Each row is a point. The points of each table are mixes of a few directions, plus a little noise. How many directions does each table use, and how many do they share? Where both have some left over, give the other angles between the two spaces (their principal angles), to ten degrees, smallest first.
In the rows, zero is written as 128.

First (7 x 2)
[[125 214]
 [130  47]
 [131  45]
 [127 142]
 [129  95]
 [127 167]
 [125 185]]
Second (5 x 2)
[[ 83 132]
 [124 128]
 [ 91 133]
 [247 111]
 [ 92 134]]
Directions: first 1, second 1, shared 0; angles 80

First (9 x 6)
[[ 86 131 137  79 119 127]
 [162 126 121 167 135 129]
 [101 130 134  96 122 127]
 [232 121 106 249 149 129]
 [165 125 120 171 135 129]
 [ 80 131 138  73 118 127]
 [174 125 118 181 137 129]
 [100 130 134  96 122 127]
 [ 53 133 143  42 113 126]]
Second (8 x 6)
[[133 192 135  97  97 130]
 [123  38 107 176 180 120]
 [117  34 163 156 148 140]
 [124 155 173 100  91 143]
 [130 172 135 106 104 131]
 [135 157  97 129 135 118]
 [123  63 126 157 158 128]
 [140 214  91 106 115 116]]
Directions: first 1, second 2, shared 0; angles 60

First (10 x 9)
[[152 113 139 159 151 189  86  93 176]
 [ 80  85 158 125 119 195 114 140 146]
 [ 82 101 154 112 107 113 154 173  93]
 [131  99 157 150 138 154 110 129 138]
 [119 173  93  85 100   7 194 173  55]
 [181 120 140 174 165 191  72  74 188]
 [154 132 129 143 141 123 119 117 134]
 [192  95 198 188 164  50 128 163  80]
 [ 85 190  49  57  88  95 172 127 112]
 [104 171  63  86 108 162 130  92 161]]
Second (8 x 9)
[[139 118  51 115 173  47 214 211  75]
 [105 137 106 162 129  36 205 170 167]
 [ 95 150 157 200  84 136  73  79 133]
 [156 123 133  66 143 130 143 140 110]
 [120 154 180 137  84 132  86  84 129]
 [148 106 133  92 146 212  91 108 126]
 [149 102 106  79 168 149 160 159 146]
 [108 136 156 170  99 183  57  73 143]]
Directions: first 3, second 4, shared 1; angles 80, 90

First (8 x 14)
[[167 122 120 116 110 118 128 176  69 161 158 110  98 144]
 [155 106 145  93 140  98 145 198  67 135 167 122 131 157]
 [116 132 128 134 131 133 127 110 147 119 117 133 135 122]
 [146 124 125 121 120 123 129 152 100 143 143 120 115 136]
 [ 72 142 132 153 147 149 123  48 220  84  79 153 165 100]
 [157 116 133 107 126 110 136 180  75 145 158 117 116 148]
 [ 55 144 138 156 157 150 125  32 242  68  69 161 180  96]
 [157 139 101 143  92 142 112 129 103 168 133 109  85 123]]
Second (10 x 14)
[[141  78 189  51 189  60 176 249  52  95 188 140 181 182]
 [128 127 129 130 127 127 128 128 128 129 127 127 128 128]
 [120 154  96 168  97 163 103  64 169 145  96 123  99 100]
 [121 153  98 166  98 162 105  68 166 143  97 122 103 101]
 [136  95 168  76 168  81 159 210  77 107 168 135 164 165]
 [120 156  94 171  93 167 101  59 171 148  93 122  97  97]
 [128 124 132 123 132 124 132 137 122 126 132 129 132 132]
 [134 107 153  96 154 100 146 178  95 114 153 132 150 151]
 [121 151 100 164 100 161 105  71 163 143 101 122 103 103]
 [127 134 121 136 122 134 123 116 136 131 122 128 123 123]]
Directions: first 2, second 1, shared 1

First (8 x 20)
[[144 115 127 136  93 168 130 138 148 122  92 169 186 121 139 122 162 190
  120 183]
 [122 109  78 147 125  92 108 161 119 126 163  72 178 137 141  89 130 144
   93 107]
 [157 125 162 150 108 152  72 112 122  95  81 166 149 112 124 147 128 115
  157 109]
 [108 153 115 128 142 126 156  98 133 153 184  62 121 131 135 102 122  97
  116 112]
 [139 121 148 134 123 176  89 122 115 124 159 136 109 147 130 128 130 101
  126  90]
 [140 139 129  95 122 170 184  74 154 172 172 153 155 158  85 125 147  91
   95 152]
 [118 128 141 122 155  80 114 147 107 110 102 134  61 118 125 158  96 107
  160 100]
 [ 95 134 121 111 155  60 172 171 127 122  73 132  64 100 145 153 110 176
  158 171]]
Second (10 x 20)
[[ 90 133 155 127 128 115 141 105 128 146  86 112  81 118 164 121 134 129
  157 133]
 [ 16 118 159 115 129 108 175  92 123 206 106  53   7 146 225  73 157 132
  147 125]
 [170 132 131 136 128 145  97 144 124  90 125 166 152 117  99 158 114 126
  135 123]
 [141 127 133 131 129 144 110 139 122 114 133 143 123 128 123 139 123 127
  131 119]
 [102 127 150 128 129 132 127 121 122 139 111 120  81 128 157 124 132 129
  146 122]
 [156 122 134 133 131 164  92 156 115 102 152 156 119 136 115 147 119 127
  125 107]
 [144 119 130 130 131 159 101 152 116 113 158 144 114 141 122 137 124 128
  120 108]
 [133 124 130 129 129 141 116 138 122 123 139 134 118 133 128 131 126 128
  126 119]
 [186 128  71 127 127 118 134 147 141 109 178 142 241 134  60 132 121 127
   78 142]
 [142 149  85 125 122  53 187  88 163 138  91 112 245  98  86 118 129 128
  114 183]]
Directions: first 6, second 3, shared 2; angles 40

First (9 x 32)
[[145  75 135 181 136  96 153 121 117 138 166  89 120 165 128 112  99 160
  101 113 158 143 140  65 139 141 100 134 120 100 145 127]
 [139 157 122 122 140  77 140 112 128 119  67 137 143 122 169 134 154  86
  168 103 100 118  92 146 170 137 123 132  93 158  50 111]
 [122  96 102 143 153  47 133 105 123  87  95  82 180 108 120  51 124 156
  132  66 148 111  90 110 118 178  56  95 101 100 104 133]
 [210 198 154  98 113 198 106 176 124 144 155 216  85 154 117 226 130  98
  149 209 131 136 187 153 118  52 196 161 135 142 130 118]
 [ 64  96 114 146 136  89 151  89 136 128  94  69 136 117 167  89 148 116
  120  73  95 137  82 123 167 170 107 119 121 150 101 125]
 [225 215 145  87 137 155 105 153 128 115 104 194  92 154 151 215 162  69
  163 179  98 151 151 179 142  64 181 154 111 157  84 104]
 [130 130 190 123 120 169 107  68 131 148 133 123 139 141 129 111 109 146
   94 153 114 134  87 194 127 146 121 157 130  94 182 123]
 [ 62 100 102  94 112 228  93 159 139 112 191 100  99 103  66 104 131 172
   68 143 137 156 172 134  47 115 152  90 206 109 249 155]
 [ 53  87  86 158 105  98 163 170 122 162 146 142 156  89 103 108  99 152
  157 109 172  66 149  52 125 149 119 112 139 138 108 155]]
Second (11 x 32)
[[208 197 114  84 128 161  75 198 105  96 171 199  88 113  41 173 148 125
  177 117 197 113 213  80  51  47 138 111 119 149 186 156]
 [173 124  94 109 127 100 119 183 132  90 115 190 226  98  78  97  66 185
  137 211 169  73 136 172  66 154 104 104 135  33  81 125]
 [ 61 179 133  80 102 175  90 125 124 140 127 161 117  62  80 121 164 111
  175  72 140  84 126 133  95 110 135 118 133 186 188 166]
 [145  74 143 190 126  59 172 114 120 158 133 127 185 151 141 100  59 170
  124 154 160  91 105  98 155 174  88 148 103  68  79 119]
 [ 94 164 148  86 113 197 104 111 142 141 117 145 111 111 136 147 154 103
  123 148  86 137 113 196 127 115 168 139 151 155 154 128]
 [115  72 133 184 149 101 176  90 134 144 127  42  83 190 211 136 143 105
   78 108  77 199 109  99 205 144 135 144 127 144  97  99]
 [123 149 120 104 141 151 110 120 132 105 123  96  77 132 141 141 182  95
  120  90  99 176 135 131 130 102 144 116 134 172 152 126]
 [144  81 174 184 135  91 169  70 131 165 119  94 149 181 190 120  88 138
   92 157 104 145  79 144 194 171 112 169 108  90  87 100]
 [123 164 105  89 136 129  91 138 122  87 119 130 118  87  84 108 168 122
  159  66 148 120 138 115  85 110 110  94 120 159 164 150]
 [181  91 153 178 143  57 155 100 118 133 125 116 169 163 143 101  79 158
  120 136 155 115 102 108 153 163  79 146  90  72  93 114]
 [ 42 114  94 118 109 189 147 158 149 154 138 112  84 123 160 164 157  97
  106 151  75 159 151 132 148 113 197 122 184 177 121 125]]
Directions: first 6, second 6, shared 5; angles 90

First (9 x 32)
[[105 137 124  93 201 140 131 130 135 134 111 149 126 102 155  90 170 156
  183 107 179 139 157 134 158 168 158  75  77 157 174  92]
 [141 127 103 132 101 140 116  72  78 165 138  98 107 181 100 127 115 120
   80 123 123 121 140 143  75  73 107 166 204 132  74 148]
 [ 99 126 110 135 137 128 127 131 106  85  78 146 147 117 170 154  38 119
  128 166 175 116 138 100  50 157 144 125 150 120 143  86]
 [131 123 106 168  87 111  89 141 105  84  91 144 193 133 135 179  36  99
   95 181 125 112  61 138  63 108  92 114 174 102 136 130]
 [168 141 140 146  98 116 128 101 108 175 171  82  98 166  80 107 164 121
   82  94  84 132 119 153 142  70  82 184 158 117  61 166]
 [132 152 168 147 156  94 154 188 166  96 128 133 130  74 153 111 132 130
  154 111 125 134 114 109 176 178 124 136  46 105 141 101]
 [139 137 129 132 130 125 129 112 113 149 139 110 115 142 114 113 141 131
  112 109 124 130 130 139 127 109 112 147 139 127 103 132]
 [111  99 147  80 134 162 163 140 190 141 160 144  90 110 123 122 213 148
  178 117 111 141 179 104 205 165 196 104  79 156 163 145]
 [126 108 124 119 108 139 118 140 154 122 136 144 147 125 117 151 146 126
  139 146 107 129 111 132 155 126 140  98 125 134 155 152]]
Second (11 x 32)
[[173 124 158 171  88  94 138 144 128 122 149  98 138 125 118 114 149  98
  112 124 112 136 131 113 162  91 102 176 161 120 127 141]
 [140 126 136 141 116 119 131 131 129 125 134 120 131 128 124 124 135 119
  123 126 123 129 128 124 138 116 121 140 136 127 128 132]
 [ 46 136  72  49 201 191 109  99 128 139  89 184 108 132 142 155  88 184
  160 135 158 112 121 154  64 198 174  41  71 142 128 105]
 [ 58 134  81  59 189 181 114 105 127 138  94 177 111 132 140 149  96 175
  154 134 154 116 122 149  73 188 168  53  80 140 128 108]
 [ 91 131 103  91 161 155 121 115 128 133 111 154 120 129 135 141 110 153
  142 132 141 122 126 140  99 159 148  88 103 135 129 117]
 [242 117 205 240  26  41 154 168 129 112 182  49 154 123 107  93 182  52
   86 118  87 150 138  92 215  32  65 249 207 107 126 160]
 [171 124 156 169  89  97 137 142 128 122 149 100 139 125 121 114 147  99
  113 124 114 135 132 115 160  91 105 173 158 120 127 139]
 [156 126 146 157 103 106 133 138 129 123 141 108 135 127 123 120 141 109
  117 127 117 134 131 119 149 103 112 158 148 124 127 137]
 [154 124 147 155 103 106 133 138 128 124 143 109 134 126 123 120 141 109
  118 126 117 132 132 119 148 104 112 158 147 124 128 136]
 [103 131 111 104 150 146 123 119 128 130 116 145 123 130 134 136 118 146
  136 130 136 123 126 135 110 149 141 102 110 132 129 122]
 [ 72 132  90  73 177 172 116 108 128 136 102 166 115 131 138 145 101 165
  149 133 148 119 123 145  86 175 159  70  89 137 128 112]]
Directions: first 5, second 1, shared 0; angles 40
